Rows are points. The points of each table are mixes of a few directions, plus a little noise. How many directions does each table use, and how many do they share? Where both have some left over, give the other angles between the two spaces (their principal angles), to ten degrees, smallest first.
In the rows, zero is written as 128.

First, 7 rows:
[[120 137]
 [187  62]
 [108 150]
 [113 145]
 [136 118]
 [106 153]
 [125 131]]
Second, 6 rows:
[[ 82 179]
 [106 151]
 [142 113]
 [135 120]
 [143 111]
 [160  92]]
Directions: first 1, second 1, shared 1

First (7 x 6):
[[102 140 130 133 119  98]
 [140  89 122 144 155 150]
 [115 159 140 154 126  96]
 [102 156 134 137 115  91]
 [101 123 115  82  98 120]
 [201  82 125 122 163 215]
 [133 146 132 125 120 126]]
Second, 8 rows:
[[148 139 145  97 167 151]
 [108 125 119 149  92 109]
 [114 146 119 100 102 111]
 [117 113 103 148 103 107]
 [144 132 176 143 169 169]
 [151 155 184  97 183 175]
 [110 112  87 145  85  92]
 [131 102  90 144 122 110]]
Directions: first 3, second 3, shared 1; angles 50, 60

First, 11 rows:
[[101 174 134 136 143 154 130 120 121 113 130]
 [129 104  90 101 130 141  80 159 234 131 140]
 [ 85 170 119 151 144 135 111  83  91 141 101]
 [ 96  86 198  78 106 110 193 129  98 123 108]
 [107 156 152 108 134 159 146 144 148  96 139]
 [153  95 129  89  98 126 105 120 143 105 100]
 [147 147 115 159 131 123 121 108  84 131 123]
 [134 159  98 151 146 146 104 139 156 126 150]
 [158 107 129 158 125  95 151 126  77 153 136]
 [126  90 153 102 123 118 162 166 161 132 149]
 [172 121  89 176 130 101 105 115  95 156 131]]
Second, 11 rows:
[[135 131 120 136 127 124 120 121 119 131 123]
 [156 137  96 162 126 115  98  97  90 139 111]
 [142 132 111 145 127 121 112 112 109 134 120]
 [142 132 113 144 127 122 112 113 110 133 120]
 [119 125 139 117 128 132 139 138 141 125 133]
 [ 97 119 163  92 130 142 163 162 169 116 146]
 [141 132 113 143 127 122 113 113 110 132 120]
 [152 136 102 156 126 118 101 103  96 138 115]
 [ 47 102 219  32 133 164 220 218 237  96 174]
 [157 137  94 162 126 114  95  97  89 140 111]
 [120 125 137 118 128 131 137 137 139 125 132]]
Directions: first 5, second 1, shared 1

First:
[[147 114 194  82 169  78 137 132  81 123 191 172 122 177  82 138 178  95]
 [115 139 120 120 134 115 150 140 141 122 141 141 139 140 144 108 136 157]
 [122 113 158  96 170  83 139 128  98 123 171 161 137 160 100 138 178 118]
 [145 140 133 134 110 127 115 130 120 129 109 121 112 126 137 139 130 106]
 [ 81  69  55 175 137 193  88  85 149 150  74  68 158  52 101 162  83 138]
 [155 131 154 126 109 160 145 133 143 125 158 129 120 135 116  95  75 137]
 [124 143  99 149 100 162 136 131 162 129 106 108 133 108 156 104  85 158]
 [113 110 119 130 145 119 116 119 117 133 120 125 135 121 115 147 147 119]
 [150 188 118 138  80 114 128 155 135 120  84 123 101 134 195 120 137 126]]
Second:
[[118 135 115 127 138  82  96 127  91 128  84 128 119 126 141 182 201  89]
 [141 129 138 130 117 153 143 130 146 128 150 127 129 129 122  98  86 145]
 [111 116 119 125 144 125 136 125 133 127 140 132 143 129 123 124 132 145]
 [128 135 124 128 130 105 109 128 109 128 105 126 120 128 136 154 162 104]
 [200 168 168 139  62 156 107 139 119 130 104 112  79 132 143 126  86  78]
 [ 45  91  78 116 203  66 126 117 113 128 122 144 173 122 124 169 222 152]
 [130 115 136 126 126 172 165 128 167 127 175 130 144 128 112  74  60 175]
 [152 134 146 132 105 162 141 130 147 128 146 123 120 129 124  97  76 137]]
Directions: first 4, second 2, shared 2
